Every row gives one point. The points of each table are mixes of a few directions, plus a little noise. Count the directions of each table, and those that both share. Where both have some left over, give the other angles between the two spaces (their principal angles), to ten degrees, smallest first.

First, 5 rows:
[[-60,-17],
[28,8],
[-3,-1],
[-35,-9],
[70,21]]
Second:
[[-69,-21],
[59,17],
[12,3],
[-1,1]]
Directions: first 1, second 1, shared 1

First (7 x 4):
[[25,-33,-78,-13],
[6,-6,-15,-3],
[21,-28,-68,-10],
[-4,6,15,1],
[-24,30,75,12],
[6,-6,-15,-2],
[-28,35,88,14]]
Second:
[[-11,-11,-7,35],
[39,65,-4,32],
[-52,-72,-6,10],
[-10,21,9,-71],
[30,2,6,-5]]
Directions: first 1, second 3, shared 0; angles 70

First (10 x 8):
[[-19,-18,54,-21,4,-18,-4,-34],
[17,13,-54,25,-13,27,11,35],
[-3,7,-21,22,15,-6,10,22],
[-6,-9,25,-12,-7,1,-3,-18],
[24,5,-34,-21,-32,-6,-3,0],
[16,6,-22,-5,-17,10,-3,4],
[3,24,-16,20,74,-7,-34,22],
[3,-9,6,-23,-26,-16,6,-16],
[-31,-27,49,-13,-20,-33,35,-25],
[-8,7,15,27,28,50,-16,9]]
Second, 10 rows:
[[-5,-8,-8,-27,-5,-84,21,-12],
[-3,-7,-6,-21,-4,-64,16,-9],
[-2,-4,-4,-14,-2,-45,11,-6],
[-1,-2,-2,-6,-1,-15,4,-2],
[-2,-3,-3,-12,-2,-36,9,-5],
[6,12,11,39,6,121,-30,18],
[1,1,1,4,1,12,-3,1],
[0,1,1,3,1,12,-3,2],
[2,5,3,13,2,40,-10,6],
[4,6,4,20,3,60,-14,9]]
Directions: first 4, second 1, shared 1

First, 8 rows:
[[44,87,-48,-5,-40,-51,-24,23,19,20,-5],
[7,-44,60,35,14,-38,10,-21,-9,37,-8],
[-55,-52,0,-25,29,87,18,-8,-12,-49,14],
[-26,61,-99,-67,-13,89,-13,35,13,-73,20],
[-23,-15,-9,-14,10,37,5,0,-5,-25,6],
[22,11,13,18,-7,-44,-7,-2,4,29,-7],
[20,-16,43,34,2,-58,4,-16,-4,42,-11],
[4,-27,36,22,9,-25,6,-10,-6,23,-5]]
Second (11 x 11):
[[-25,-103,92,38,43,-5,31,-37,-24,22,-5],
[-12,-51,47,20,20,-1,14,-18,-13,11,-4],
[10,32,-28,-10,-14,4,-8,12,6,-7,0],
[20,75,-70,-29,-29,5,-19,27,19,-17,4],
[15,58,-52,-22,-25,3,-16,21,13,-13,4],
[1,7,-6,-1,-2,2,-2,3,2,-2,2],
[19,73,-67,-29,-30,5,-20,26,16,-16,3],
[-24,-98,89,39,39,-3,27,-36,-22,21,-5],
[20,76,-68,-28,-29,5,-20,28,18,-16,3],
[-27,-102,93,37,42,-6,29,-35,-23,22,-5],
[7,32,-28,-11,-14,2,-11,12,9,-6,2]]
Directions: first 2, second 1, shared 1

First:
[[27,11,-8,5,5,10,6,-4,-9,-7,2,2,-2,-12,-8,-5,-15,11],
[-121,-41,39,-21,-23,-35,-13,15,36,28,-7,-21,-7,66,58,11,77,-44],
[-6,3,-17,-2,10,-8,24,-3,-11,4,-8,-11,-36,55,23,-20,19,5],
[-11,2,55,2,-27,32,-26,4,24,-16,19,-14,47,-83,17,24,-4,-7],
[62,25,-26,10,16,18,21,-11,-25,-15,1,2,-15,-9,-14,-17,-31,28],
[82,28,-40,13,22,16,18,-12,-31,-15,0,15,-11,-19,-38,-16,-48,32],
[-26,-20,14,-5,-11,-15,-32,9,20,12,2,18,36,-29,-28,26,-2,-21],
[-7,-7,-17,-3,7,-18,3,1,-4,10,-8,8,-12,30,-10,-4,5,-4]]
Second:
[[6,-8,-15,-1,5,-16,-12,3,0,9,-4,22,11,-4,-37,9,-14,-5],
[-45,-36,-21,-12,4,-55,-26,13,14,36,-15,36,11,38,-48,19,10,-31],
[40,9,-8,7,4,10,-8,-2,-7,-8,4,15,19,-43,-34,7,-34,10],
[-36,-39,-27,-11,6,-59,-36,14,14,38,-15,49,23,22,-72,27,-3,-32],
[4,30,48,6,-17,58,27,-10,-1,-36,17,-58,-15,-23,91,-19,22,20],
[-14,15,38,1,-15,34,17,-5,4,-20,11,-42,-12,-6,69,-11,25,8],
[30,13,-21,4,12,4,18,-6,-17,-5,-3,0,-20,15,-3,-15,-10,15],
[-7,23,53,4,-20,51,17,-7,6,-30,18,-52,-5,-29,82,-11,23,13],
[62,23,-21,11,13,19,11,-9,-21,-15,3,7,-3,-27,-23,-10,-37,24],
[-40,-28,-25,-11,8,-48,-9,9,6,30,-16,23,-9,58,-26,5,18,-22]]
Directions: first 3, second 3, shared 3

First:
[[-18,-12,12,14,-2,-3,24,16,-5,18,-11,14,-16,0,-3,-16,1,10,-4,28,-9,-7,-7,-10],
[34,24,-23,-25,3,7,-43,-35,9,-32,23,-33,29,0,5,29,-2,-16,8,-53,15,10,10,18],
[-42,-27,29,30,-6,-6,52,44,-14,44,-27,36,-38,1,-5,-40,2,23,-10,65,-17,-9,-15,-23],
[2,1,-2,0,0,2,-2,-1,1,-1,0,0,1,1,-1,-1,0,-2,1,-1,-3,0,0,0],
[78,53,-54,-56,11,15,-99,-80,22,-77,50,-70,71,2,9,70,-5,-42,18,-121,32,22,25,43],
[-32,-21,24,23,-3,-7,43,34,-9,33,-21,30,-29,-2,-5,-28,2,15,-8,51,-12,-8,-12,-18],
[-64,-42,42,44,-8,-12,82,66,-18,66,-43,58,-60,1,-7,-59,3,34,-11,100,-27,-16,-20,-34],
[46,31,-31,-32,7,8,-57,-43,12,-45,29,-41,40,0,5,42,0,-22,11,-68,20,13,17,24]]
Second:
[[28,-54,-9,54,69,-17,27,106,-1,-10,-55,25,-33,-4,-70,56,48,0,31,51,-22,11,-18,94],
[24,-8,26,1,60,14,64,108,-17,-28,-113,25,-75,28,-34,24,19,3,-5,61,24,52,-2,50],
[8,-37,-2,23,33,-6,18,85,-8,-23,-49,21,-40,15,-40,41,26,-1,21,22,-14,17,-9,69],
[-54,-5,15,-16,-40,21,-11,-58,-12,-3,27,19,28,-2,23,-15,-20,3,-19,-17,21,7,11,-45],
[30,46,-13,-40,-10,-7,6,-24,8,11,-1,-36,33,3,68,-18,-38,6,7,-30,19,-32,-1,-49],
[25,56,-1,-12,-19,-10,-6,-57,2,32,32,-41,16,-18,28,-59,-12,-15,-45,11,6,-11,8,-51],
[21,5,17,-9,72,16,52,20,4,18,-60,22,22,-6,3,25,2,32,21,33,50,8,-2,-24],
[-43,-33,-14,36,-51,-16,-34,-35,-10,9,64,2,27,-24,-20,-16,9,-20,-34,7,-24,-9,7,9],
[-20,6,5,-1,-29,11,-73,-102,23,16,97,1,11,-12,-12,-17,11,0,16,-56,-37,-17,4,-31],
[10,32,4,-30,-16,7,-22,-16,7,-13,7,-16,-33,21,20,-15,-11,-3,10,-41,-13,4,2,-8],
[-31,-9,-25,-7,-63,-17,-27,-30,-3,-7,45,-15,45,-3,40,-3,-28,-7,0,-42,-11,-31,1,-13]]
Directions: first 1, second 6, shared 0; angles 50
